Each wall is flat, endless, passes through zero and stands at right angles to its row. A trip goes straight from one point to another. Which walls does it cross, in order?
In the rows, zero is written as 128.

Walls:
(1): [168 125 139]
(2): [122 148 102]
(3): [150  45 109]
(4): [130 142 228]
Trips:
[145 127 133] to [ 79 165 129] => 3, 2, 1
[150  99 118] to [143 177 169] => 4, 3
[169 115  96] to [150  97 153] => 2, 4
[128 121 136] to [ 85  74 134] => 1, 4

Walls:
(1): [120 142 155 182 129 171 162  92 183]
(2): [131  57 157  98 180 116 179 115 119]
(3): [ 49 118 110 130  77  95 144 125 111]
(4): [125 126 124 102 149 111  91 121 107]
(5): [161 191 116 119 165 106 138 154 162]
(6): [161 142 100 134 181 162 136 169 135]
Trips:
[ 81 109 109 114 100 142 144 119 130] to [166  80 116 127 113 164 156  71 122] => 3
[186 165 112 145 117  81 162 153 171] to [190 110  87 180 118 125 114 107  67] => 1, 5, 4
[ 82 117 116 149 114 149 140 156 146] to [161  85 120 129 130 122 168 124 139] => 2, 3
[157 168 103 127 184 109  84 104  92] to [138 162 170 130 152 169  83 127 132] => 1

Walls:
(1): [134 118 180 174 151  55  90 132  88 152 194 123  64  77]
(2): [155  96 121 152 122  95 101 172 123 120 101  83 146 127]
(3): [ 78 134 117 137  89 122 125  86 118 186  74 187 106 115]
(4): [150 161 179 147 136 133 137 140  97 182 124 153 101 104]
(5): [133 128 133 140 123 158 162 149 162 114 178 137 142 135]
(6): [171 159 149  79 145  79 100 123 149  94  92 148 148  94]
(7): [167 153 174  83 152 137 122 109  90  94 197 168 153 149]
Trips:
[ 82  80 167 131 122 130 143 171 138 190 170 121 149  70] to [ 56 166 113 115 166  95 135 112 138 145 108  99 121 155] => 2, 5, 4, 1
[151 145 122 116 127  64 226 154  90 127  76 121 113 119] to [143 161 134 115 130  83 137 123  70 174 118 140 132 103] => 1, 7, 2
[ 93  64 110 134 117  84 212 127 114 108  75 128  46 143] to [116 140  80 115 105 134 130 122 146 108 127 198 102 102] => 2, 1, 6, 5
[103 162 152  89 129 121 146 172 185 120 154 144 153 141] to [109 113 124 104 101 111 108 114 136  67 165 141  70 101] => 1
[143 141 126 135 114 122 124 144  77 135 121 109 155 133] to [156 127 155 139 147  41 169  97 122 132  63  79 122 104] => 6, 7, 3

Walls:
(1): [142 114  87 152 152 135 125 103 164 121 110  65 156 124 107 111 153 167
 154  90 183 137 140 110]
(2): [ 98  96 124 138 125 124 169  87 209 131 131 140 168 116 143 207  87 150
  83  77 171 101 119 120]
(3): [117 151  99 165 195 151 106 137 124 151 115  57  98  91 118 110 140 176
 132 108  98 124 150 113]
(4): [140 133  88 125  93 115 152 159  91 123 122 112  86  82 120 118  86 170
 133 124 121 183  91 101]
(5): [115 102 167 146  90 106  84 181 165 115 124 111 176 112 165 113 123 121
 182 140 169 100 135  94]
(6): [149 191 158  91 139 135 109 133 118  78 120 149  97  94 202 121 121  93
 153 156 172 137  81 160]
Trips:
[131 112 117  84 117 127  79 170 121 115 157 149 105 158 149 201 152 200
 147 128 183 131 117  83] to [165 125 131 100 129 176 165 161 124 124 131 217 143 148 170  99  80 135
  94  76 128 172 158  67] => 1, 5
[200 197 105 121 184 150 139  91 177 147 139 118 129 117 143  87  70 124
 114  87 142 107  98 106] to [198 137 171  79 193 154  79 133 100 171 126 118  89 151 151 122 153  81
 147 101  95 111 129  59] => 4, 2, 1
[108 133 104 149 182 156 114 116 133 145 117 105 139  54 105 124  74 136
 147 130 169 187 160 142] to [ 78  84 115 144 153 104 157 134 146 106  87 154 133 125 184  93 122 115
 118 103  99 144  74 139] => 5, 1, 3
[143 153 163  95 137 172 178 127 126 114  64 162 134 147 140 105 190 124
 153 179 137 123 132  64] to [131 192 132 120 163  77 129 125 127 135  84 148 102 178 160 117 175 125
 121 140 129 118 151  93] => 5, 3
[ 96  61  94 130 138 132 105 132 115  93 101 117 111  79 100 151 131 168
 159 188 135  93 145 147] to [143 122 147 119  97 111 129 124 104 145 132 117 145 146 144  76 147 131
 197  68 118 181 125 116] => 3
[116 174 164 129  88  67 133 124 161 152  93  72 167 113 125 146 184 140
 102 146 176  90  81 143] to [190  88 112 110  36  86 122  71  97 122  96 131 129 134 183 152  99 166
 121 113 125 122 102 132] => 4, 1
[ 90 116 128  59 129 142 139 140 142 122 144 160 177 133 132 131 143 105
 127 162 138 205  91  70] to [ 97 153 110 104 173  64 141 173 117  90 162 204 128  78 156 175  75 150
 129  62  74  77 135 141] => 5
[ 64 125 128 141 152 138 112 131 119 119  90  99 134 127 117 191 131  96
  51 123 129 145 121 139] to [101 122 139  93 126  65 154  99 158 137 114  84 103 127  93 130 104 118
 136 165 154 155 123  96] => 1, 4, 3, 5

Walls:
(1): [163 183 113 155  97 157 174 185 122  94 172 123 120 123 119 109  95  76
 159  98 115 166 119 127 166  28 103 132 108 110 109 154 150 192 141 127
 148  96 159 158 114 116 140 111  86 133 103 131]
(2): [121  81 130 158 125 148  99 115 167 123 149 131 119 145 201 153 137 107
 177 125 146 179 146 183 159 145  83 114 138 127 117 132  86 126 156 115
 148 180 113 150 111 123  85 141 126  78 153 112]
(3): [170 128 160 151 156 148  93 113 152 180 145  64 141  98 138 150 100 154
 101 135  86 125 167 114 138 108 131  84 158 113 101 117 101 155 124 144
  97 129  90 157 169 111 107 190  77 124 107 163]
(4): [ 54  92 112 120 142 139  64 112 115 164 124 144  85  78 119 114 134  55
 181 129 144 114 166  93 117 152 117 117 167  89 112 157 119  85 116 131
 110 175  70 147 122  96 139 154 157 160  93 161]
(5): [101 173 138 131 124 131  55 217 115 126 143 111  76 115 143  79 130 136
  92 116  83  77 202 123 177  97 142 137  68 166  80  94 116 107  89 130
 163 177  88 128 106 154 131 119 160 172 108  65]
(6): [126  96 118 148 155  75  87 139 135 157 137 113 135 157 118 152 176 132
 152 132 120 104 112 187 148 105 107 112 198 104 128 155 130 108 141 123
 122  94 136 116 108 119 112 151 132 150 126 155]
(7): [134 128  93  91 141 118 139  70  97 135 134 119 189  99 132 112 158 139
  78  73  96 171 114  95 142 146  82 144 131  86 151  92 182 114 180 167
 152 128 125 136  90 137 162 108 150 155 117  69]
(8): [ 31 150 134 141 153 153 145  74 109 117 107 112 138 137 127  56  85 148
 171 154 150 115 110 121 157 138  97 156 178 134  46 155  91 191 174 155
 122  99 157 120 118  83  96  65  72 110 105 145]
Trips:
[134 116 110 121 114 138 141 149 135 175 117  68 133  94 119  61 160 134
 115 153  96 183 186 161 164 100 109 134 113 142 146 132 117 138 117 121
 112 105  83 126  71 153 136  82 104  92 106  83] to [141 121 146 173 130  79  63 145 116 141 118 117 146  93  67 131 130 147
 108 152 121 125  87 135 118 156  75 104 117 106 170 167 175 156  88 190
 156 157 118 134 121 130 124 116 147 101 119 108] => 6, 8, 2, 1, 4
[135 130 104 133 110 146 162  98 140 130  94 163 188  99 134  94 162  80
 110 126 143 175  78 105 115 102 179 149 141 139  75  71 135 116 114  82
 115 126 132 109 139 147 123  95  91 129 202 117] to [113 118 137 153 134 120 149 117  86 122 129 144 159 117 152 132 158 141
 120 117 136 114 101 115 112 128 137 124 177 143 187 143 109  98 137 174
 130 194  64 123 175  57 127 122 150 170 127 192] => 1, 4, 8, 6, 3
[153 162 141 161 154 105 107  66  65 140 136 137 126 134  48 108  61 106
 110 152 151 101 109 144  90 170 122  98 111 142 118 192 107 122 175 112
 130 141 108 105 175 158 140 144 172 128 139  92] to [118  90 151  71 156 150 160 183 142  99 108 146 114 138 147 147 115  61
 115  97 107 108  73 134 138 152  96 144 145 152  96 110 141 117 125 123
 154  99 118 146 122  41  79 123 154  62  65 116] => 2, 1
